Each row is a point. Each copy is the shape, with its points in the same order, stretched, turned, moved and blurred by noise. Is it also mirrored, or only turned?
(in the rows, 128 means zero)

Shape:
[[103  98]
 [153 115]
 [144 197]
 [158  78]
 [177 174]
 [156 169]
 [ 94 174]
 [143  74]]
Copy 1, 8 rows:
[[116  98]
 [166 119]
 [150 198]
 [170  83]
 [195 176]
 [169 175]
 [102 171]
 [147  80]]
Copy 1 is: only turned
Copy 2, 8 rows:
[[116  94]
 [165 113]
 [144 199]
 [173  77]
 [178 179]
 [162 174]
 [100 171]
 [157  73]]
Copy 2 is: only turned

Shape, 7 rows:
[[ 61 147 223]
 [123  70  96]
 [ 81 158 159]
 [173  93  82]
 [125  99 109]
 [ 82 135 123]
 [ 66 133 153]]
Copy 1:
[[ 80 126 221]
 [164  68 100]
 [ 92 139 160]
 [194 103  72]
 [150  94 106]
 [104 115 130]
 [ 87 114 160]]
Copy 1 is: only turned
Copy 2 (7 x 3):
[[ 45 133 216]
 [110 151  83]
 [ 80 110 193]
 [154 138  78]
 [121 145 106]
 [ 90 103 145]
 [ 64 121 162]]
Copy 2 is: mirrored

Shape (7 x 4):
[[141 141 125 109]
 [146 130 132 118]
 [142 115 134 230]
 [112 159 126 133]
 [118 157 169  95]
 [111 102 147  95]
 [122 154 117 108]]
Copy 1, 7 rows:
[[129 149 121 127]
 [137 139 123 131]
 [143 134 119 249]
 [101 157 140 153]
 [116 161 171 109]
 [111 100 154 113]
 [100 158 119 122]]
Copy 1 is: only turned
Copy 2 (7 x 4):
[[140 138 116 120]
 [143 125 119 130]
 [120 101 142 231]
 [110 152 131 136]
 [127 139 157  87]
 [112 102 123  91]
 [118 152 114 116]]
Copy 2 is: only turned

Shape (11 x 8):
[[120  77 174  69 145 148 152  73]
 [113 197 132 156  28  86  48 147]
 [144 155 165  83 167 109 162 104]
 [126  56 106 122 146 129 117 171]
 [111 131 148  75 113 126  90 170]
 [115 153 173 112 121 158  94 129]
 [109 108 210  61 157 149  55 112]
 [166 175  96 110  90 191 187 140]
 [ 51 181  52 181 112  77 117 127]
 [157  77  81 169 153 125  78 141]
 [134 149 176 198 136 122 159 119]]
Copy 1, 11 rows:
[[115  93 180  90 182 104 126  97]
 [133 225 137 194  47 126  61 165]
 [143 178 185 105 156  96 153  81]
 [146  93  93 105 109 144 169 147]
 [130 177 149  80  80 146 116 159]
 [115 178 173 125 109 163 109 129]
 [127 113 209  68  84 161  88  96]
 [132 219 107 143 227 158 142 148]
 [ 78 200  66 200  61  88 146 112]
 [194  92  69 160 103 158 136 118]
 [135 150 177 212 151 141 171  99]]
Copy 1 is: mirrored
Copy 2 (11 x 8):
[[119 114 134  53 127 165 145  34]
 [128 174 166 195  59  73  19 135]
 [141 164 151  71 147  98 147  64]
 [117  64 131 106 128 143 108 146]
 [131 131 149  75 113 125  65 143]
 [134 167 165 111 120 153  86 110]
 [118 138 197  60 171 161  56  67]
 [200 177  92 113  53 156 148 149]
 [ 65 166 119 208 120  79 132 159]
 [153  66  95 168 154 153  80 133]
 [156 134 196 180 115 128 156  93]]
Copy 2 is: only turned
Copy 3, 11 rows:
[[185 117  98  89  88 166 128 139]
 [ 61 138 207 108  70  39  53  78]
 [169 174 136  77 125 123 148 134]
 [127  67 107 104 155  97  99 158]
 [113 102 159  48 122 103  90 125]
 [116 143 164  88 110 136  71 121]
 [172 137 132  39  99 147  37 142]
 [106 111 187 127 149 156 175  70]
 [ 14 161  96 122 107  44 116  97]
 [126  97 107 152 167  73  60 117]
 [115 172 161 169 108 113 119 164]]
Copy 3 is: mirrored

Shape, 14 rows:
[[127 148 123 125  90 119  85 145  95]
 [153 107 125 115 113  87 116 116  66]
 [154 131 192 175 107 122 128 155 146]
 [158  63 130 186 100 153 182 176 227]
 [171 159 100 143 157 113 151 177 161]
 [143 164 130  88  94 106  92 143 163]
 [156 116 146  84 156 138 129 152  89]
 [129 167 130 113 134  93 154 129 134]
 [145 148 147 119 150 129 110 134 133]
 [106  72 157 152 166 184 184  91 167]
 [109  84 138 203 134 215 189 109 170]
 [159 155 133 104  70 181 113 151  57]
 [133 109 117 131 143 141  80 187  68]
 [213 134 118 133 141 112  54 139  88]]
Copy 1:
[[135 116 123 152  96 127  83 164 115]
 [159  80 136 131 102  87 104 126  80]
 [161 115 169 173 124 116 141 154 189]
 [158  66  97 125 121 131 217 162 249]
 [189 137  86 116 172 107 143 180 162]
 [142 140 116 102  97 105  72 161 169]
 [156  94 162  86 148 127 118 158 109]
 [138 158 119 113 140  80 128 147 136]
 [149 127 139 120 158 121 100 140 149]
 [ 99  86 142 107 172 149 203  80 183]
 [109  93 115 149 160 188 225 100 191]
 [161 127 149 126  72 183 112 169  88]
 [148  61 136 150 151 150  95 194  91]
 [223  80 131 145 138 131  50 139 110]]
Copy 1 is: only turned
Copy 2, 14 rows:
[[119 174 135 127  90  97  86 157 127]
 [146 136 170 136 132  51 101 131 135]
 [182 117 170 102  59 149 129 179 117]
 [182  66 132 140  95 174 177 218 203]
 [188 152  97 108 134 130 157 205 142]
 [137 176 123  71  87 105  99 172 189]
 [157 135 183  87 170 107 101 164 127]
 [140 173 136  75 126  99 156 153 154]
 [162 151 133  84 124 135 115 156 125]
 [138  76 168 115 154 198 179 118 163]
 [144  95 155 166 114 223 177 134 179]
 [147 206 209 159 129 119  71 174 146]
 [137 138 144 155 145 115  75 192  84]
 [221 155 127 138 123  94  58 160  95]]
Copy 2 is: mirrored
Copy 3, 14 rows:
[[126 166  99 139  79 111  89 139 102]
 [151 118 110 128 111  90 111 109  72]
 [140 143 163 169 101  91 117 157 171]
 [152  70 115 170 103 158 155 190 234]
 [176 169  84 144 148 115 150 157 173]
 [131 170  88  96  91 106  95 125 168]
 [156 146 144  97 149 146 115 134 107]
 [125 163 106 121 128  93 157 120 143]
 [133 170 118 137 138 129 107 119 147]
 [ 93  97 158 179 144 189 172 113 173]
 [114 103 150 228 107 202 184 146 180]
 [178 178 136 128  44 154 115 135  80]
 [151 156 110 152 136 141  74 173  83]
 [207 159  89 155 139 105  45 110 109]]
Copy 3 is: only turned

Shape, 15 rows:
[[161  91 124 130 171 101 128 118 125  97  78]
 [128 147 136 118 192 124 121 127 161 120  25]
 [127 113 166 113 104 144  93 131  81  82 100]
 [116 121 123 101 125 124 133 127  49 123 106]
 [135 120 153 119 108  99 146 138 161  97  83]
 [125  83 130  91  85 175 100 132 164 158 182]
 [ 76  79 176  69 101 171 113 102 173 119 192]
 [ 98  54 152  90  96 133 122 132 152 157 186]
 [ 86 136 144 118 133  98  76 168  56 131 119]
 [153 157 110 138 154 130 162 129 160 109  86]
 [155 111 114 110 126  93  88  98 167 115  52]
 [154 121 156  74 137 119 104 182  66  82 123]
 [117 114 154 162 147 136 100 145 103 136 121]
 [134  84 161  96 105 150 137 170  85 140 108]
 [110 102  73 147 159 141 144 141 201  96  57]]
Copy 1, 15 rows:
[[173  95 144 127 146 110 140 103  77  83  72]
 [104 112 213 171 167 119 141 119  65 104  61]
 [159 128 186  58 118 130  86  87  80 109 115]
 [145 160 135  51 128 118 105 107  87 144  77]
 [150 103 190 129 108 114 141 128 123 108  85]
 [100  68 109  72 118 115 117 127 125 168 194]
 [ 99  99 146  66 153 119 128 133 170 118 225]
 [128  80 115  63 151  93 128 135 171 152 172]
 [146 159 168  64 141  82  40 141 101 151  95]
 [134 122 139 162 110 143 153 137  84 112  96]
 [105  69 179 132 106  83 126  93  91  73  64]
 [185 125 172  35 129 104 111 141  47 119 120]
 [160 116 153 114 147 123  70 112 101 147 121]
 [172 102 160  45 135 135 136 109  88 177 110]
 [ 93  63 145 166 148 168 132 159 119  96  62]]
Copy 1 is: mirrored
Copy 2, 15 rows:
[[153  82 147 137 161 104 136 137 121 117  53]
 [ 93 120 160 155 184 142 124 114 152 118  20]
 [142 103 152 148  91 130  86 156  71 109 102]
 [100 109 148 136 127  86 132 142  50 120 129]
 [138 112 171 138 111 130 151 163 140 103  85]
 [147  89  99 118  73 157 117 139 158 159 167]
 [137  62 149 117  82 199  88 131 164 118 195]
 [132  58 145 127  88 138 122 153 161 134 193]
 [ 76 132 154 146 105  65  70 149  89 124 125]
 [138 145 121 150 162 131 161 117 144 101  75]
 [142  71 154 122 110 118 136 111 152 123  25]
 [141 132 155 107 123 118  79 194  62 133 109]
 [133 116 125 189 129  95  90 141 126 124 120]
 [127 120 153 150 103 134 137 191  82 162 151]
 [ 90  81  77 169 164 148 147 135 190  87  34]]
Copy 2 is: only turned
Copy 3:
[[171 103 132 134 166  70  85 117 124 103 115]
 [145 133 135 127 184  94  85 104 191  77  72]
 [115 142  98  92 113 135  65 154 113 111 128]
 [117 123  96  80 109 105 118 119 106 132  87]
 [160 154  89 152 119  80  90 148 152  87 106]
 [161 147  38 132 142 137 128 174 150 172 194]
 [103 156   7 156 184 134 111 175 131 148 185]
 [133 157  36 158 150  99 122 179 129 197 166]
 [ 61 162 135  92 101 100 101 137 142 153 114]
 [175 116 122 148 146 101 144 120 160  66  97]
 [185 123 104 123 144  70  60  87 172  99 140]
 [122 162 126  61 123  88  98 183 106 112 137]
 [114 135 139 141 139 133  97 143 136 146 122]
 [146 160  88  98 120 118 110 187 126 164  99]
 [168  72 108 170 158  79 111 141 211  83  97]]
Copy 3 is: mirrored

Shape (16 x 12):
[[156 107 189 110  88  47 100  66 120 121 105  80]
 [164  67 128  74 117 204 147 103  96  73 197 157]
 [ 67 182 125 108 108  61  88 108 105 166 130  49]
 [141 107 138 133 109 130 173 187 132  77 183 162]
 [110 218 155 109 143 101 107  78 100 151 126 102]
 [122 112 118 125 132  92 236 143 236 143  47 115]
 [117  77 135 162  77 157 111 120 130 134 153 139]
 [183 158  96 109 164 127 194 104 128 142  29 153]
 [123  77 143 172 145 125 204 156 114  53 182 117]
 [ 91 136 180 119 146 115  77 105 131 104  60  99]
 [150 118 136 129 210 163 190 101 167 173  87 181]
 [159 167 125 126 127  85  81  56 163 105 101  88]
 [107  91 138 115 157 131 103 183 155 160 164 145]
 [135 106  94 146 167  90 150 145 146 146  70  88]
 [145 160 142 118  97  80  92  86 115 140  97 114]
 [ 67 122  65 118 128  47 124 115 125 144 126 156]]
Copy 1 (16 x 12):
[[166 151 203 134  86 101  17  75 114 108  70  62]
 [166  94 177  34 110 204 110  98  85  73 186 144]
 [ 86 156 112 129 144  76  62 113  97 131 108   7]
 [154 106 179 116 113 123 138 175 132  83 207 134]
 [144 181 124  93 168  78 115  98  86 129  82  48]
 [ 52 224 176 195 100 175 130 184 205 134 111 149]
 [133  62 129 116  83 135 105 102 156 107 143 101]
 [133 210 129 136 104 162 144 174 102 136  62 174]
 [138 110 202 168 128 142 164 134  95  57 197 137]
 [119 131 141 132 160 119  66 126 148  59  39  78]
 [118 158 143 139 176 178 163 136 150 151  93 191]
 [165 200 109 143 114 123  56  81 129  89  80  71]
 [124  84 138 132 180 144  85 156 169 131 162 115]
 [106 151 119 209 134 166  95 165 119 123  97 113]
 [154 155 134 117  94  91  55 111 113 119  85  75]
 [ 66 137 106 148 129  76  65 121 104 120 156 150]]
Copy 1 is: mirrored
Copy 2:
[[180 112 188 141  98  64  89  82 119 130 136  74]
 [141  76 105 109 128 196 154 130  81  33 202 105]
 [100 196 135 115 123  76  97 109 123 188 135  37]
 [109 119 134 127 109 134 168 183 144  52 168 149]
 [132 216 144 136 160 105 124  90  91 148 133  85]
 [164 103 166 125 122 114 232 166 193 132  29 111]
 [110  93 148 160  86 173 100 150 132 125 143 104]
 [210 137  98 164 142 131 196 142  92 123  45 123]
 [ 94  86 160 170 155 108 179 191 138  52 168 108]
 [126 150 164 137 136 106  65 116 115  98  54  67]
 [164 111 139 148 207 178 181 144 115 137  64 164]
 [186 167 138 172 134 107 102  62 173 127 121  64]
 [103 117 115  89 154 149 100 172 154 130 134 140]
 [153 112 111 163 151  96 145 178 150 152  69  86]
 [162 168 140 150  97 101 101  86 117 143 120  97]
 [ 68 128  84 141 125  77 141  98 153 166 101 124]]
Copy 2 is: only turned
Copy 3, 16 rows:
[[178  85 203 147  79  64 106 105 110 133  86  90]
 [154 106 136  88 128 193 122 116 100  59 212 160]
 [107 164 149 137 102  60 121 126  68 185  94  40]
 [146 141 121 133 113 138 145 214 127  99 169 159]
 [126 209 172 133 134  95 109  89 100 158  98  95]
 [115 105 118  97  87 114 236 158 227 155  44 125]
 [127  92 115 155  80 174 108 149  98 135 131 112]
 [175 152  94  95 128 140 186  72 155 137  43 172]
 [150 104 129 178 147 121 185 203 119  58 164 140]
 [110 125 194 119 146 117  89 132 117 117  37  98]
 [109 121 133 135 172 189 188  92 174 155  78 175]
 [144 131 146 143 119  71  90  69 166 119  75  55]
 [109  91 132 122 158 141 110 188 131 190 149 121]
 [149  98  90 121 151 104 177 135 134 157  49 111]
 [153 147 161 134  88  94  89  88 106 152  74 108]
 [ 67 120  85 122  98  59 122 131 101 158 110 149]]
Copy 3 is: only turned

Shape:
[[ 75 120 128 144 133 169  95 169 152 164 139 203]
 [151 104 113 119  67 124 151 132 138 117 109 102]
 [110 155 162 148 137 132 128 147 125 128  96 214]
 [126 134 137  46 150  72  54 145 117  92 112  92]
 [158 100  96  62 182  89  94 104  56  70  84  98]
 [137 152 111 137 157 142 138 179 192 121 140  73]
 [ 91 128 138  73 146  99 119 134 104  42 104 120]
 [152 135 102  88 105 102 170 187 150 124 113 119]
 [124 125 147 115 119  89 194 136 131 168 126 104]
 [173 143 150  74 119 145 162 142 167 136 102 100]
 [150 158 146 135  93 133 144 151 139 136 118  66]
 [ 99 171 129 173 127 114 108 185 160 156  86 192]
 [135 158 121 174  96 126 144 114 175 151 171 222]
 [152 128 149  80 149 102 105 179  62  79 131 119]
 [ 77 197  85 133 115 159 111 123 115 150 142 221]]
Copy 1:
[[ 74 130 150 180 119 158  92 151 130 182 122 180]
 [113 113  81 132 114  81 148 140 145  83 105 117]
 [126 126 148 179  94 179 153 140  87 156  98 194]
 [152 163 156   7 120 158 122 156 129  74 119 121]
 [194 119 115  37 162 167 110 128  54  67 113  94]
 [124 149 134 125 202 117 152 157 206 121 104 136]
 [144 141 124  71 149 174 144 145  84  47 139 164]
 [106 112  90  96 147 107 176 184 139 124  90 140]
 [ 98  94 139 108 143  58 190 130 121 126  98 151]
 [111 128  99  96 145 106 157 135 155  92  41 161]
 [115 160 133 136 136  73 170 137 166  90  81 109]
 [111 129 165 182  94 183 175 161 142 186 108 154]
 [124 126  91 190  91 102 149 114 150 197 140 224]
 [157 165 144  78 147 130 117 187  69  87 103 134]
 [ 86 180 103 165 112 167 140  99  94 196 148 182]]
Copy 1 is: mirrored
Copy 2:
[[103 162  99 123 127 170  86 110 159 160 158 203]
 [158 103 145 101  82 126 167 104 125  98 124 116]
 [129 160 137 119 164 133  92  80 140 149 116 212]
 [117 151 169  58 165  74 133 139 101  73 192 111]
 [130  72 156 102 196  85 149 127  57 100 164  96]
 [114 142 139 131 140 163 125 160 172 105 104  93]
 [100 147 155 116 170  85 163 113  96  65 161 162]
 [148 129 140  79 139 130 189 128 144 119 108 131]
 [111 140 185 119 121 122 173 113 152 170 126 130]
 [142 108 190  79 141 171 156 113 141 104 119 107]
 [151 150 161 111  96 141 150 123 125 104  98  91]
 [122 175 103 103 140 119  68 101 167 162  82 205]
 [169 187 101 150 128 146 113  38 202 161 139 191]
 [163 144 158  98 178 109 151 161  74 109 159 140]
 [112 206  66 125 148 145 108  28 131 149 139 182]]
Copy 2 is: only turned
Copy 3, 15 rows:
[[ 72 132 101 167 123 144  28 121 118 159 144 163]
 [113 132 108 128 173 153 145 115  99 101  92 101]
 [ 93 141 127 181 101 130  93 134 145 122 100 181]
 [ 98 116 104  44 154  83 117 128 183 110  85 124]
 [165  53  89  69 154  81 154 139 176  66  89 142]
 [119 139 145 146 144 167 117 136 181 118 149  53]
 [ 68  86  97  98 110 118 152 133 172  78 109 135]
 [102 156  95 130 182 168 138 167 147 100 108 114]
 [119 154 131 157 148 123 183 166 111 133 133 127]
 [121 138 147 112 186 168 163 117 153 130  95 121]
 [129 151 156 121 142 164 149 136 111 114  99  76]
 [ 95 172 104 192  96 135  60 138 157 148  96 129]
 [113 201  96 208 111 151 100  84 109 128 162 168]
 [111 115 136  82 144 103 116 169 156  51 100 152]
 [109 162  60 152  60 176  57 111 128 152 154 197]]
Copy 3 is: mirrored
Copy 4, 15 rows:
[[ 25 149 126 128 120 187  98 178 115 161  79 155]
 [133 115 105 141  79 127 168 117 126 129  88 102]
 [ 78 185 144 142 139 110 105 135  94 167  98 179]
 [138 159 120 132  99  93  31 154  82  83 142  75]
 [172 129 103 114 166 115  45 104  45  65 118 110]
 [118 137  89 146 142 125 128 181 195 131 147  75]
 [121 184 122 147 138  92  81 124  77  48 126  99]
 [121 140  65 118  99  77 152 166 121 137 102  98]
 [113 117 132 149 127  78 170 145  99 166 120  70]
 [161 162 134 101 109 107 172 153 145 161 125  82]
 [150 141 107 171  95 119 160 141 140 166 137  70]
 [ 58 176 102 169 118 105  88 148 135 184  79 153]
 [ 25 107 108 122 102 123 148 116 150 181 144 183]
 [153 161 102 141 129 104  87 177  43  98 147 133]
 [  9 174  76 120 114 167  90 107  83 181 124 147]]
Copy 4 is: only turned
